Rows are points. Any point is a mix of the corners, with weights that add up to 1. It lies inside the corners' shape when no weight is negative. Is each point inside? If not, which corners have a negative weight?
In the rows, zero is written as 128.

Corners:
(1): [174 119  94]
(2): [126  65 107]
(3): [154 144 152]
(4): [165 216 123]
Points:
[145 126 113] => inside
[161 185 126] => inside
[145 159 129] => outside (1)
[144 123 104] => outside (3)
[164 111 109] => outside (4)
[134  62 107] => outside (4)
[137  94 119] => inside

Corners:
(1): [106 193 144 126]
(2): [149 137 116  80]
(3): [122 124  74 122]
(4): [174 118 117 103]
(5): [ 78 159 191 123]
Points:
[164 110  84  95] => outside (1, 5)
[109 179 144 123] => inside
[ 86 152 124 134] => outside (2, 4)
[ 80 165 154 133] => outside (2, 4)
[ 81 188 179 123] => outside (3, 4)
[165 123 120 105] => inside
[161 124 131  93] => outside (1, 3)
[ 84 147 167 119] => outside (1, 4)

Corners:
(1): [197 115 109  97 103 134 133 129]
(2): [ 60 114  90 135  82 143  40 145]
(3): [188 111 148  74  72 103 162  57]
(4): [104 112 130 151 114  90  75 173]
(5): [149 179 120  87 128 139 197  76]
(6): [175 127 108  69 142 102 148  54]
(7): [ 63  80 120 101 137 119 123 208]
(8): [ 60 116 196 141 158 223 103 119]
(9): [ 86 111 154 160 131 149 170  81]
Points:
[112 111 128 130 117 108 100 154] => inside
[ 77  95 124 136 127 134  92 161] => outside (3, 5)
[131 130 121 105 117 142 142 102] => outside (4)
[129 121 144 106 134 151 165  99] => outside (2, 4)
[116 107 124 128 106 103 102 134] => outside (5, 8)
[130 126 127 128 113 115 105 123] => outside (7)
[109 116 140 114 117 155 154 116] => outside (4, 6)
[128 120 144 119 112 147 120  99] => outside (7)

Corners:
(1): [ 63 193 134 146 129 100 122  59 120]
(2): [146 176  71  26 179 143 135 132 177]
(3): [ 45 179 170 104 117 182 103 152 105]
(4): [130 130 141 150 132 111 155 128 120]
(5): [197  15 114 178 167 132 173 151 130]
(6): [110 127 108 119 132 108 113 144 100]
(7): [ 93 220 103 159 127 105 103 112 169]
(8): [120  90 126 138  80 127 144 124 122]
(9): [113  73  93  88 124  92 168 135 137]
(10): [104  76 215 177 149 155 116 136 116]
Points:
[129  85 112 125 137 112 155 131 132] => inside
[ 80 140 154 151 131 114 116 121 112] => outside (2, 5, 8)
[126 142 130 110 158 137 132 132 129] => outside (7, 8, 9)
[108 136 115 122 133 115 120 134 115] => inside
[139  89 129 148 149 128 144 131 129] => inside

Corners:
(1): [103 197 104 105 136 191 101 133 154 172 130 195]
(2): [117 122  97 171  96 113 102 109 189 140 151 170]
(3): [ 69 178 119 126 132 124 121 174 147 141 139  92]
(4): [113 123  86 133 147 103 112 127  12 132 160 158]
(5): [125  96 173 111  85  98 130 221 103 112 150  79]
(6): [121 107 141 113 100 116 158  99 114 122 153  80]
(7): [138 133 114 183  84 112 160  60 102 165 152 148]
(8): [170  72 146  87 114  86  99 181 131 204  71 119]
(9): [112 203 106 155 132 124 109 182 227  84  58 194]
(10): [171 149 139  79 137 162 154 142 123 149 156  57]
(11): [160 101 159 194 141  90  74 100 163 128  75 106]
(12): [142 122  88 131 118 136  89 157 102 133 111 112]
(13): [ 66  71 118 221 128 133 113 160  85 136 137 235]
Points:
[125 123 114 134 128 118  97 163 121 140 119 138] => outside (6, 7)
[145 115 109 136 114 111 115 105 121 156 137 108] => outside (1, 5, 9, 13)
[130 152 137 124 117 126 114 161 170 110 120  90] => outside (4, 7, 8, 13)
[135 125 106 142 143 133 102 132  85 158 123 133] => outside (2, 5, 6, 9)
[132 112 127 145 113 105 123 130 115 136 128 117] => outside (1)
[116 114 117 122 121 132 127 152  71 148 150 123] => outside (2, 9, 11)
[117 121 119 142 126 121 119 144  91 143 131 149] => outside (2)

Corners:
(1): [ 92 139  70 128 115 136  75 169  54 153  88 233 126 171]
(2): [148 151 145 170  66 182 161  92  73  99 108 182 112  85]
(3): [168 135 112 139  59 186 145 164 145  84 204  70 177 124]
(4): [158  80 168 139 122  89 103 184 132 147 140 108 117 148]
(5): [157  85  77  73 165 132 139 131  63 175  98 199  83  96]
(6): [140 128  99 103 124  75 140  90  99 108  87 150  86 164]
(7): [130  56 203 128  88 208 123  63 124 107 196 182 129  94]
(8): [ 94 147 130  99 186  92 122 121 130 135 118 121 111 119]
(9): [111 158 137  81 120 142 166  57  84 205 148 129  96 150]
(10): [179 135 114 112 103 128 119 166 158 156 164 143 127 119]
(11): [ 57 166  71 124  91 181 181  98 124 148 181  94 121  88]
(12): [123 129 114  55 102  98 184 182  67 138  86 156 145 149]
(13): [107 132 160 134 200 124 177  91 164 120 139 101  72 137]
(14): [162 170  74 137 133  89 166  99 128 157 126  99 170 159]
(15): [117  69 161 115 169 164  74  90 154  98  82 176 101 127]
Points:
[131 127 110 108 126 127 145 129 100 148 128 150 112 127] => outside (15)
[125 129 131 113 138 113 141 103  81 150 108 170 114 140] => outside (3, 10, 11, 15)
[134 133 107  95 156  89 119 149 114 166 104 154 110 159] => outside (2, 3, 7, 11)
[129 135 100 106 142 105 140 130 115 146 116 131 115 145] => outside (2, 7)
[118 142 128  98 125 135 152  94 101 166 138 134 109 137] => inside
[122 126 119 106 114 140 144 113  89 149 127 150 117 126] => outside (10, 13)
[158 129 143 136  97 131 147 130 119 130 149 126 133 146] => outside (5, 8, 11, 15)
[124 105 139 112 138 146 118 107 122 121 107 160 111 128] => inside

Corners:
(1): [130 131 143 159 138 117  81 163 124 107 130 118 117 122 137 105 144 114
 179 106]
(2): [119 145 152 113 127 133 140 143 111 156 139 136 122 130 107 164 156 124
 150  82]
(3): [103 110  83  90   7 108 111 139 120 120 129 111 109 129 117 109 136  81
 126 103]
(4): [158 135 164 144 138 126 129 100 138  92 117 141 141 116 140 153 167  94
 111 112]
(5): [126  88 116 138 126 145  94  91 141 112  75 120 112  83 118  91  93 140
 126  97]
(6): [126 109 164 145 153 149 113 141 172 126  94 117 185 143 110 130  99 166
 137 157]
(7): [119 171 133 113 111 133 165 135 116 116 109 106 105 173 134 143 139 126
 136 107]
(8): [168  89 154 132 127 138  87 122 129 111 108  97 160 130 154 138 133 112
 159 133]
(9): [135 103 141 155 135  85 113 139 139  94 110 103 186 117 132 115 103 126
 138 137]
(10): [199 140 136 112  97 114 176 149 178 125 114 155 181 132 119 134 139 141
  99 177]
(11): [ 89  94  80 136 112 129 123  84 144 158 118 109 116  86 139 116 147 131
 145 108]
(12): [134 144 102 107 103 143 169 122  98 175 155 100 129 105  85 144 169 139
  95 124]
(13): [144  88 136  98 151 142 175 126 145 125 148 127 173 108  86  99 139 136
 128 119]
(14): [169 143  62  97 165 157 149 132 150 132  96 119 126 142  97 134 101 151
 121 104]
(15): [146 135 144 146 103 119 124 116 145 109 116 146 156 149 143 155 119 182
 144 144]
(16): [126 124 152 123 104 105  98 174 118 116 163 110 119 139 124  95 104 119
 119  78]
(17): [ 89 104 132  93 158 143 142 143 121 130 144 134 101 129 123 101 122 169
 146 156]
(18): [150 145 152 122 132 101 128  87 137 125 140 106 116 134 144 128 158 118
 141 149]
(19): [132 181 170 128 167 147 137 142 146 110 104 116 129 105 142 137 114 172
 138 150]
(20): [111 166 150  97  93 165 150 111  81 185 135 157 164 143 141 135 130  98
 102 129]
(21): [113 118 130 100 109 153 172 112 134 138 146 139 114 133  99 131 124  91
 122 142]
Points:
[127 123 134 115 132 141 137 128 133 133 123 129 143 117 120 125 122 141
 125 133] => outside (1, 7, 18)
[131 122 128 110 123 130 137 119 129 135 134 122 129 114 120 121 133 125
 122 119] => outside (1, 6, 7, 15)
[137 123 120 126 147 145 133 111 145 137 116 124 119 109 117 135 135 154
 133 138] => outside (3, 7, 9, 13, 16, 20)
[123 121 136 123 129 134 135 131 138 125 124 130 143 127 128 127 130 133
 138 127] => outside (5, 12, 18)
[144 150 121 123 108 121 140 130 121 140 126 115 144 126 134 142 159 125
 149 118] => outside (4, 5, 6, 16, 17, 21)
[131 119 133 127 126 132 126 127 138 124 119 122 139 124 121 121 124 137
 134 121] => inside
[124 132 133 109 125 139 143 115 132 127 123 129 133 123 110 134 125 132
 125 131] => outside (1, 7, 8, 10, 11, 16)

Corners:
(1): [137 143 144 103  97 124 159 201 110 150  97 150 173 208 130 164 150  98
  69 149]
(2): [180 162 163 130  98 182 109 178 100 120 128 157 167 195 160 146  75  95
  89 121]
(3): [ 46  99 172 173 193 156 138 133 190  97 176 151 142 101 116 106 186 122
 145 161]
(4): [ 43  46 206 128 135  65  74 179 167  94 184  85 165  74 155 168 145 160
 165 112]
(5): [ 58  72 164 119 109  96  68 139 208  80 130 128 141  82 181 151 107 149
 138 163]
(6): [ 99  74  72 137 144 126  65 142 132 163 176 119 132 106 132 143 141 186
 119 125]
(7): [108 107 117 193 142 121  87  80  77 176 123 134  83 104  92  99  61 117
 135 159]
(8): [ 85  48 118 116 131 110 122 116 165 105 176  79 159 129 167 127 147 102
 136 144]
(9): [ 62  23 138 158  96  80 115 152 192  83 190 154 140  98 141 157 125 107
 130 115]
(10): [170 128  71 188 105 118  69 107  92 147 109 149 138 134 165 219 112 150
 162 142]
(11): [173 194  68 182 116 115 114 149 129 116 107 108 128 149 140 135 110 154
 131 130]
(12): [152 127  66 153  96 154  53  71 125 113  93 151 146 130 121 124 106 143
 212 126]
(13): [ 57 105 182 128 154 153 115 137 184 106 146 120 106  97 118 153 132  97
 117  94]
(14): [ 74  64 127 128 126 136 149 172 121  92 155 111 178  61 151 115 106 150
 137 130]
(15): [167 190 133 130  84 134 128  98  78 125 163 157 197 171 129 168 128 155
  74 135]
(16): [140 150 144  91  95 136 162 169  94 116 103 171 105 192 153 113 148 111
 100 131]
(17): [221 171 132  96 123 170 103 127  85 130 151 137 157 159 103 150 103 109
 128 169]
(18): [ 54 125 124 106 114 152  42 155 165 124 133 142 131  71 134 105 155 114
 155 173]
(19): [136 151  93 176  92 135 126 107 104 205 126 151 100 129 164 142  51 131
 192 142]
(20): [169 180 148  72 151  92 158 128  89 141 144 183 197 181 149 150 117  91
  89 141]
(21): [185 130 150 161  97 146  97 107 120 182  82 170 128  92 112 115 145 121
 151  94]
Points:
[118 116 139 138 121 132 110 129 133 130 133 138 134 122 134 139 127 121
 130 126] => inside
[ 96  95 117 141 120 123  91 139 152 119 145 122 137 103 141 144 137 146
 145 132] => outside (2, 7, 20)
[132 126 122 147 119 144  91 118 150 125 141 144 140 123 142 154 120 119
 138 130] => outside (1, 4, 7, 14, 16)
[108 120 152 118 122 130 116 153 144 122 150 138 152 123 143 136 137 122
 117 138] => outside (7, 10, 12)
[124 119 124 145 120 126 100 132 128 129 140 134 147 126 140 151 117 132
 132 136] => outside (16)
[108 105 141 128 124 115 111 143 132 123 147 130 151 118 145 142 125 131
 135 131] => inside
